Each row of a before or after table is a point. One or more steps were done to the points. Then noise was added and the rows were shuffled. The steps act on how far a point lies along the listed directions, d1 being the first. Write out the steps. A step turns or swaps two directions, mirrors them in a line or flattens them onto one, adds a multiple of one to another, or multiplies one. Angles are multiples of 10 degrees, from the lower direction toward the higher: turns from -170 to 170, lines from 10 to 170 but not 90. Use the fewest steps. Two steps may share a direction if one is a turn and the other turns, adds or multiplies; they go together, in the order done. Otherwise the lowest direction goes first.

Directions:
(1): [-62  -8  11]
(2): [ 10 -60  16]
(3): [ 9 17 60]
Before:
[[ 30 -27  16]
 [ 95 -29 -13]
 [  7  -1 -34]
 [  6  37 -12]
 [ -4 -42 -18]
 [-24   9 -24]
 [ 25   0 -32]
 [ -4  -9 -17]
 [  6   9 -41]
 [ 33  21 -25]
 [ 10 -29  -5]]
After, 11 rows:
[[ 27  28 -12]
 [-34 -38  94]
 [ 34 -36  20]
 [ 17  18  24]
 [-11  49  -4]
 [-12 -43  25]
 [-10  34  30]
 [  7  18  39]
 [ 13 -30  23]
 [ 18  30  21]
 [ 18   2  10]]
Steps: turn d1 and d3 by -130 degrees; multiply d2 by 1.3

Directions:
(1): [ -3  33  20 -72  16  35 -28  41]
(2): [-56 -53  27  24  21  23 -48   8]
(3): [ 10  60  41  41  -4  33 -29 -40]
(4): [ 43   7  13  30  63 -41 -20  40]
(5): [ 20 -28  54 -44   6 -39  -9 -54]
(6): [ 61 -45  23   9 -10  59  22  15]
Before, 12 rows:
[[  5  20   6 -29 -50  28 -10 -18]
 [-34  37 -34  46 -31  11  -9 -42]
 [-28  72  29 -33 -20 -27 -19 -65]
 [-29 -22 -43 -21  16 -43 -21  27]
 [-23  63 -35 -48 -44   4  26   6]
 [-15  83 -59  14 -62 -25  42 -37]
 [ 70  73  17 -53  28 -51   3   5]
 [-37  24  -4  -2   9  58   1  26]
 [ 46  25  -1 -54  56   2 -21  56]
 [ 28 -39  -2  18   3  19  17 -14]
 [ 20 -27 -16  -7  28  16   8  53]
 [ -5  33  -5  20  31 -56 -18 -23]]
After:
[[ 64  -3 -54  13 -74  60  88  22]
 [ 33 -42 -16  38  23 -15 -14  28]
 [ 30 -45  33  -2 -63  -1  47 -91]
 [-65  16 -47  42  -2  21  21  20]
 [ 86  36  28  30 -12 -60  35 -81]
 [  2 -14 -38   3 -45  84  22  16]
 [-18  32 -24  23  44 -24 -19  38]
 [-10  15   4 -46  28   7 -22  10]
 [-14 -10 -25 -22 -53 -16   8 -22]
 [ 59 -11  30  26   0  29   6 -32]
 [ 18 -11 -61  28 -52 -11  73   8]
 [ 13  40 -20  61  33 -63  -9 -35]]
Steps: add 0.3 times d2 to d6; turn d1 and d6 by -140 degrees; turn d3 and d4 by -50 degrees; multiply d5 by 1.6

Directions:
(1): [ 16 -18  32 -16  -5  45 -85 -48 -10  13 -24 -17 -62  17]
(2): [-27  14  53  65 -10  16 -15   2  28  76  21  -4  44  35]
(3): [-35  -7 -60 -18  -6  27 -17  24  12  51 -70 -41  27 -43]
(4): [ 14   6  65 -26 -20  40  24 -28  40 -53 -39 -20  58 -23]
(5): [-32  21   1  52 -11  52  23  46  22 -41  15 -48 -64 -12]
(6): [ 53  83  19  10 -29  -5  29   3 -60  33 -36 -10 -17 -16]
Before, 8 rows:
[[-12 -35  -6   6  17   4 -13  -1  12  -9  31  20 -21   7]
 [-10   1 -15  15  -2  20  20  29   6  -9  -8 -12 -13 -23]
 [ 43  22  60   8 -12   4  18 -25  -7 -33  15  13 -20   7]
 [ 25   1  29 -19 -15 -13   8 -15  -1 -25   5  18  38   5]
 [ 21   2   8 -21 -10 -22  17  -9  -4 -12  -5  31 -12   6]
 [ 15  11 -12 -33  19 -42  14 -17 -12 -16  -2  29  18  -8]
 [-14  25  -3  50  -1  -3  43  42   0   9  16  10  10   6]
 [-31 -33 -54   4  22 -12  15  33  25 -51  18  -8 -17 -31]]
After:
[[ 68  42  95 -26 -37  46  -5 -58 -13 -11 -65 -21   5 -17]
 [ 20 -27  -7 -28  13 -38   5 -17 -10  16  -2  47  58  -2]
 [ 10  22  43  24 -28  18   6   2   6  14 -13   2 -27  14]
 [ 18  30  88  10 -43  67  20  -7  32 -66 -22 -38  16 -13]
 [ -8 -54 -20  -4  41 -86 -33 -26   3  47  50  66  60  30]
 [-19  44  45  55  -1  23   8  12  21  -6  23 -19 -24  10]
 [ 40   4 -21  -9  20 -54  13  -1 -50 -11  22  53 -23  16]
 [ -7 -34 -27   3  24 -11 -37   2 -14  30  26  26 -35  13]]
Steps: add -0.7 times d3 to d6; turn d1 and d3 by 60 degrees; turn d2 and d5 by 160 degrees; multiply d5 by 2; multiply d4 by 3
